Rows are points. Two turns around zero, p and q, are shown by what they do to some points. Where does a point land after both, in the order given? Backwards means that the second turn is done in reverse. Each puzzle has new turns, and all numbers are rounded.

Turn p:
[ -2 -39] -> [ 13 -37]
[29 24] -> [18 33]
[-16  16] -> [-21   9]
[-11   0] -> [-10  -4]
Turn q:
[-13 -28] -> [-28  13]
[-28 -11] -> [-11  28]
[ 0 15] -> [15  0]
[ 9 34] -> [34 -9]
[ 32 -10] -> [-10 -32]
Where do these land?
q, then p backwards: [-10  43] -> [43 -8]
q, then p: [-30 -24] -> [-33  19]
q, then p: [  8 -19] -> [-15 -14]
p, then q: [12  2] -> [  6 -10]
p, then q: [20 -3] -> [  5 -20]

Turn p:
[-14  15 -39] -> [10 40 15]
[ -9 -52  -3] -> [-18   9 -49]
[18 14  6] -> [ 15 -14  10]
[-2  6  4] -> [-2 -3  7]
[ 7 17 32] -> [ -6 -32  17]
Turn q:
[-20  -6  32] -> [-29  -9 -23]
[ -3 -15 -36] -> [38  5 -7]
[42 -9  2] -> [  8 -27  32]
[-13  18 -23] -> [12 30 -1]
[-7 11 25] -> [-28   1  -3]
Where do these land?
q, then p: [-18  35  30] -> [-32  21  31]
q, then p: [ 23 -22  -9] -> [  7 -18 -27]
p, then q: [11 -6 13] -> [ 14 -11  -6]
q, then p: [ 4 21  1] -> [-11  -8  17]
q, then p: [-20 -28 -34] -> [47  6 -8]

Turn p:
[ 18  24   8 -59  12  -8] -> [ 28  27  32  -8 -10 -44]
[ -3  18 -27  -4  21 -28] -> [ 5 10 21 32 26 -7]
[  4 -17  43  17 -21  -1] -> [-29 -26  -1 -27 -25   3]
[-13 -21  -1   5 -47  -8] -> [-23 -21 -30 -23  18 -14]
[  6   6 -30  20  -4   8] -> [ 10  -8 -22  25   9   8]
[-17 -13 -18  14 -26  15] -> [ -7  -4 -38  -6  15   9]
[23  8 34 22 24  5] -> [ -4 -13  24   9 -41  18]
[ -6 -30  -4 -41  11  12] -> [ 28  18   8 -39  16   2]
[-13  25  -4  24  30   5] -> [-8 19  7 34 -8 24]
Turn q:
[-27  10 -57  -3  11  27] -> [-28 -20   7  43  27  33]
[-20   8   3  17 -11  22] -> [-24  18  19   0   7   7]
[-28   7  24   7  -9 -26] -> [ -9  22  -4  -3  10 -39]
[ 50  -1 -18   0   9  -4] -> [ 18 -18 -26  -4 -28  28]
[ 44  -1  20 -13  29  -3] -> [ 50   3 -10  -7 -23  12]
[  7 -33  -1   7  -2  -6] -> [ -1 -21  11  -4 -23 -12]
[-27   9  29 -16 -27  -9] -> [ -5  15   5 -25  31 -29]
Where do these land?
q, then p: [ -6  12 -13 -22   7   7] -> [15 -1  7  6 -6 24]
q, then p backwards: [  4 -23 -22  21  -5 -23] -> [ 15  16  20  22 -26  -3]
q, then p: [ 17  10  -6 -39 -14  23] -> [ 42  12  10 -18 -12  15]
q, then p backwards: [ 18 -14  17  43 -22 -22] -> [ -3  18  47  -9 -24  20]
p, then q: [-35  11  -4   0   4  33] -> [-16  12 -14  11  26  32]
q, then p: [ -7  39  14  -2  21 -40] -> [11 -8  5 57 16 -9]
q, then p: [-17 -18  13 -35  -5  34] -> [  7   1  38 -26 -30  12]
p, then q: [ 27 -18   0  34  14 -13] -> [ -2 -10  41 -12 -26  -1]

Turn p:
[-23   3  -7  12  -5   2  -4 -31  18] -> [  2   4  -4   7   4  11  13 -40  -9]
[-13 -11  31 -14 -18 -27 -28 -28 -20] -> [-40  12  -5  -5 -26  33 -20 -10 -19]
[ 14  19  22  23  10  20  10  16 -20] -> [ 11 -15   6  26  12   8   6  37 -13]
[  4   7  -8 -13  11 -22 -17  31  31] -> [ -7  18  18  -5  20 -15 -23  -3  35]
[ 16   3  12 -30 -18  17  26   8  15] -> [ 12  -1   6 -23  -9  16  25  20  28]
[ 35 -11  15  25   0  20  19 -16  16] -> [  0 -45  -4  19  -3   8  26   2  18]
[-24   7 -24  15 -13 -11  -2 -26  -7] -> [ 14  12  -7  10 -15  -2  -3 -35 -22]
[-21 -13 -31  20   2  10  15  31  15] -> [ 18  19 -20  11  18 -39  16  -4  11]
[-16  14 -17   5  30 -17  17  24 -24] -> [  8  18  22   7   5 -39  -5  16 -25]
[ 11  13  -3 -19 -21 -24 -18 -14  -1] -> [  1   5  11 -11 -23  19 -28 -13   8]
[ 17 -31  10 -26  21  31 -19   4 -22] -> [-20 -28 -22 -37  16   0  -7  28 -11]
Turn q:
[ 30  26   0  21 -35  18 -15   9  37] -> [ 21  45   8   8 -29  -2  15  -2  39]
[  9   0  -9 -27   8  20 -11  26   6] -> [ 30   4 -12 -14   8   1 -20  19  10]
[-31  15   8   9  15 -35   8   4  10] -> [-26  -1   2   7   0 -11 -29 -34 -10]
[-18  11  23   8  -1  10   2 -16 -27] -> [-24   6  25  -9   3  17   4   6 -21]
[ -8   3  24  12 -20 -34  14  -4 -30] -> [-36  -1  24  -2   0 -31  12  -3 -21]
[-11  -9  -5  -9  33  -5   8 -26 -14] -> [ -5 -27  -3   1  24  19   1 -14 -22]
[ 13  -9  12 -18  19   4  16 -21  -6] -> [ 11 -25  11 -17  17  10  13  -9  -5]
[ 21 -32 -21  -2  11   4 -31   9  10] -> [ 39 -16 -18  28  -7  -1  -2  18   1]
[-17   3 -12   6   5  -7  28  -7 -12] -> [-32  -9 -10  -3  16   3   3  -8   1]
[-13  -2 -24 -14  -4 -34 -17  -9  -7] -> [  0   5 -28  13   8 -19   0 -11 -32]
[ -9 -33  -3 -27   7  36   3   4  21] -> [ 23 -26 -23 -27 -17  25  -9  15   8]
[ 33  29   7  41 -39  23  -4  31  12] -> [ -1  47  26  13 -22 -11  12  22  51]
Where do these land?
q, then p: [-17 -14 -14   3 -10  -9 -33   7 -14] -> [ 17  10 -15  21  -8 -14 -25  13 -12]
q, then p: [ -4 -12  24   0 -13   6 -23  13  11] -> [  2   8 -12   6 -17  21 -17  16  16]
p, then q: [ 11 -12 -13  14  -1  13 -14 -13  23] -> [ 11 -21 -17  14  -4  16  14 -14  -1]
p, then q: [ -2 -17 -12  -9  10   3   5  -9 -11] -> [ -3  -8 -12  -8   8 -14   6   1 -16]
q, then p: [ 16   0 -12 -12 -13  -1  76  -4 -14] -> [-22  23  27 -38   7 -34  40 -24   9]
p, then q: [17 28 14  7 19  8 -7 47 27] -> [ 21 -13  27  18  -7   5 -44 -17  27]
p, then q: [ 18  22 -12 -21   8  14  -2 -16 -24] -> [ 27 -12  11 -13   4 -11   8  31 -12]
p, then q: [-21  -2  -3 -10  -5   0 -26 -10  49] -> [ 13   3  -6  -9   7  44   3 -38  -6]
p, then q: [ -6  -5 -12  19 -19  -3   9 -15   1] -> [-10   6  -6   9  -1   1  31  -4   6]
p, then q: [-51 -23   2 -11   8  16  27  -2 -18] -> [-36   6 -10 -24  49 -15   3  -3  -1]
q, then p: [ 19 -15  -2  10  17 -24  -4  16 -15] -> [-29  -7  -1  26  -1 -20  -8   0   3]
q, then p: [ 19  52  40  11   0 -23  -7 -15 -15] -> [-24  -3  46  19  -3  41  11  11 -28]

Turn p:
[ 14   6   6 -25  13  -9 -47  -1  23 -22  13] -> [ 27  32  18 -18   6  -4 -33 -12  21 -19 -11]
[ -9 -12   5  22 -13 -14  -6   0 -12  -4 -12] -> [-13 -11 -12  23  -4   3 -12  14  10  -6   2]
[ -3 -14 -41   0 -18   6  -4  18 -13  49   0] -> [-15   2 -23 -26  -3 -13  31  37  18  17  25]
[  1 -23  12  17   6 -17  21 -59  11 -13  -4] -> [ 23 -48  10  23 -16  23 -12 -23   3 -11  22]
[-14 -25  -8  15  -1  -8  22  17   3 -21   9] -> [-22 -21   7  14  32   4   9  -1   9 -11   0]
[  6  59   3 -15 -10 -15   6  16   2 -14  -5] -> [  8  35  18  19  -9 -34   9   2 -31 -11 -15]
[ -5  -3  10   3  -5   8   8 -46  -5   5   6] -> [ 20 -15  -2   9 -13  24  -7  -9 -13  11  25]
[-16  -4  -9   5  10 -13  -2   5   7  -6 -31] -> [  4 -10 -22  10  -1  -8   9  -1  11 -23 -15]
[ -5  76   2  20   0   8  16  10 -12  14  -4] -> [ 11  26  -2  35 -15 -33  25   5 -36  37 -19]
[21 -5  9  5  8 -2 10  6 -5 -2 -3] -> [-11 -15  12  -6  -7  -4  -6  -2  -4   4 -12]
[  1 -23   2  10   5  -2  -2   5  24 -12   5] -> [ -5  -9  12   1  10  12   0 -11  26  -8  -6]
[-14 -12   4 -20  -2  -6 -20  19   2  38  -2] -> [-19  22 -28 -24  -8 -11   2  -6  18  -1  16]
[ 20   1  11 -25 -11  54   0  -7  -9   4  13] -> [  2  19  12 -35  -5  38   0   6 -28  22  -2]
[  2 -22  -5 -11  18   9  -1  15 -15 -17  15] -> [ -8  -9   1 -23  33   4 -14   1  -3  -1  -8]
Turn q:
[-19   4  13  12   4  15 -20 -13 -15  15   6] -> [ -7  19  10 -22  -2  -2  -1 -10 -10   1  28]
[ 11  13 -22 -11   2  -6  30  14   3  -3 -10] -> [-10 -27 -11   7  -4  12   6  15   0 -11 -25]
[-18 -10   0 -25  17  13 -14  10  11  12 -23] -> [ -8  -9  20  -8  20  22 -28   4  11  10   8]
[-16 -17   7   2   1 -31  10   2  14  27   9] -> [  6 -18  -1   5  -1   1  20   7  13  35  22]
[ 21  14  -1 -12  -7   1   3   9 -36  -7  18] -> [  4  -6 -30 -14  -8 -22 -13   7 -18 -18  -6]
[-31  -9 -22 -29  10   7 -22 -21  13   2   3] -> [-16  -6  11  23  26  14 -20  -8   3  -7  36]
[ 15  -5  -2   4  13  29  19   7 -14  -6  23] -> [ 27  -5 -12 -12  -7  15  -1  -6 -26 -21  -5]
[ 12   2 -10   5   8 -42  -1  15   5  -7   0] -> [ -3 -22  -2  13  11 -25  15   4  -2  19 -20]
[ 15  24 -24  41  -9   3  13 -26 -23  -2 -19] -> [-31   5  -2 -10 -27  -8  31 -29  -3 -28 -20]
[ -1 -12  -6  19 -10  -2 -16  30  -8 -39  -2] -> [ 19  -1  32  11 -10 -32 -11   3  -9 -10 -21]
[ 21   3  31   2   6 -33  -6 -25  17 -37 -25] -> [  5  28  -4   9  37 -25  21  -4  36   2 -30]
[  4  19   6  -9  -6  56 -22  12  19  16  43] -> [  8  37  -9   5 -11  33 -33  10 -51   6  16]
[ 11 -22   4 -20 -10   7   5  -2  22  28  -6] -> [  7  -3 -15   7  -6  28 -17  -5  21  24   4]
[-24  -6  25  22 -19 -17  20 -11  -9   2 -17] -> [  3   7  13 -15 -19 -12  30  10  34  -1  12]
Where do these land?
p, then q backwards: [-17   7  -7 -12  18 -13 -15  -4  12 -23  18] -> [  5 -20  12 -10  15   5 -16 -16  -2 -28   3]
p, then q: [ -9   4 -12  36 -17  10   9   3  -1  13  22] -> [  8  -7   6 -13 -18  23  22   5 -16  25   8]
p, then q: [ 18   6  -8  -1  15   6 -15  11   0  -3  10] -> [-11   0  -6  -8  16   2 -10   7  10  18  -9]
q, then p backwards: [ -7  -1 -10 -18  13   3 -21 -33 -10 -18  -9] -> [-24 -16   7 -14   4 -26  -1  14   8 -18  18]
p, then q backwards: [ 29   6  -1   5 -20   3  12   7  16 -16  -1] -> [-21   7  -8  23  -2   8   5  16  11 -14 -18]
q, then p backwards: [ -9   3  49 -17  22   4 -11 -39  -3  -3  -1] -> [-31 -11 -24 -30   0   9 -28  14  11   5  34]
p, then q: [ -1 -11  -2 -22  -2 -16  -9 -15   0  11   7] -> [  7   6 -17  21  10 -11  -9   2 -12  -3   8]
p, then q backwards: [ -9 -37   0 -16   3  12  -2 -16  20 -16  -3] -> [ -3 -15  -3 -12  22  27  23 -19  -4   4 -14]
p, then q: [  5  13 -11 -15  14  11  70  14   5  45 -11] -> [ 11 -45 -34 -11 -21   5  26  14  41 -24  34]
q, then p: [  2   0   2  -5 -24   7  29  19 -17   3  -9] -> [-17  16  11  -6   1  13  10  20   9 -28  -3]
p, then q: [  7  13   7  67 -17 -25  -1  19  19   4 -11] -> [ -1  15  42  10 -32   5  40   7  18  38  -7]
p, then q backwards: [  3  12 -10  -3 -16  10 -26  20  14  -6  -7] -> [  2  16  27   4 -14   8   6  -3  13 -18 -13]
p, then q: [-12 -14   4   1  12 -15 -21  15 -55  10  -5] -> [-22 -35  23  16  10 -22 -22  -9 -20  15  15]
